Every row gives one point. The window is the flat piece filled in between its corners: a triangle in 3 columns, a solid with four corners in 4, and so on. A path goes straight from each point to the next, and from the last back to the first. List the points from which the path goes on through the window.

Window, 3 rows:
[[ 35  -1  13]
 [-26  30 -26]
 [ -2  69 -44]]
Path:
(1): [ 31 -22 -19]
(2): [ -4  57 -68]
(3): [ 2 76 -3]
(4): [ -4  66 -13]
(5): [ 10  41 -42]
(6): [  1  -5 -32]
(7): [15 29 14]
(8): [-35  96 -47]
(9): [-28  67 -68]
(10): [-12  18 -57]
(11): [-26  35 -15]
(12): [25 28 31]
Through the window after points: 2, 4, 6, 10, 12

Window:
[[  8 -20 -13  -4]
 [ 42   2  12  -3]
 [-56 121 -28  29]
 [-15  -5  37  11]]
Path:
(1): [-33   1   0  33]
(2): [-31  21   3 -51]
(3): [-56  69  -7  -9]
(4): [-53  83  -2  61]
(5): [ 65 -36  22  50]
(6): [ -6 -31  26 -57]
(7): [-52  51  39 -40]
(8): [-29  69   4  41]
(9): [-23  39   3  75]
(10): [-33  60   3  -1]
(11): [-15  -5 -12 -65]
(12): [ 13 -15  -8  19]
(13): [31  5 11 65]
(14): [ 21  -2   1 -52]
(15): [-40  55 -18 -31]
(16): [ -5  39 -12  52]
Through the window after points: 9, 11, 13, 15

Window:
[[ 21  30 -15 -29  55 -20]
 [ 78 -26  -5  21  47 -40]
 [ 19  72  41   6 -40   4]
 [ -5  34  22  79 -89  49]
 [-25  38  35 -38 -45 -16]
 [ -6  36  57  38  53 -12]]
Path:
(1): [16 -4 83 21 34 49]
(2): [ 33  53  51 -25 -18  14]
(3): [-35  57  -2  55 -48 -42]
(4): [ -2  56  16  31  18 -68]
(5): [ 41  -3   1 -34  64  37]
(6): [ 12  45  44  25 -35  35]
(7): [  3  56  16  27 -63 -11]
(8): [-15  42  15  51  36 -58]
(9): [29 13 43  4 31  5]
(10): [16 11 27 14 12 56]
(11): [ 25  61  -6  48 -17 -64]
(12): [-24  61  10  -5  -2 -34]
(13): [  8  18  67 -11 -33  14]
(14): [ 13  24  41 -82 -17  39]
(15): [ 16  76  32  43 -36 -20]
(16): [-21  72  -4  54 -35 -40]
Through the window after points: 2, 4, 6, 8, 12, 14, 16

Window (8 x 8):
[[   2  -63   77   59   18  -14  -43   13]
 [ -33   -3  -23   44  -70   39    3   21]
 [  -6  -88 -121   -7   41    6   18  -20]
 [  81   68   47  -46   28  -92  -22  -15]
 [  12  -28  -28   12   10   89   -3  -25]
 [  17   43   26  -18   -3  -53   32  -70]
 [ -36   40  -54   51  -16   16  -21  -30]
 [ -49  -71  -45  -19    5   17  -43  -15]]
Path:
(1): [ 13  -7 -28   7 -44 -19 -60 -62]
(2): [-22  10   1  11   6  10 -13  -4]
(3): [-81 -12 -13  -4  37  35  26   3]
(4): [ 23 -61 -60  18 -25   2 -34 -53]
(5): [ 22 -21 -42  23 -38 -21  -9 -49]
(6): [-53  32  21 -10  20  28  38  21]
(7): [-31   8  -6  -3  49   6  23   6]
(8): [ 70 -10 -14  41 -41   5 -33 -38]
(9): [ 37 -48  10   6 -24 -14 -47 -18]
(10): [-46  12  -1   8  53  11  54   2]
(11): [-59 -13 -16  19  -1   8  -1  18]
(12): [ 36 -42 -66  22 -61  40 -32 -45]
(13): [ 32 -58 -94  63 -47  50 -45 -59]
(14): [-35 -48 -16 -25  59  36   0  31]
(15): [-16  15   1 -13  41 -10   5  16]
(16): [ 67 -17  -6   8 -22  41 -28 -57]
Through the window after points: 5, 11, 15
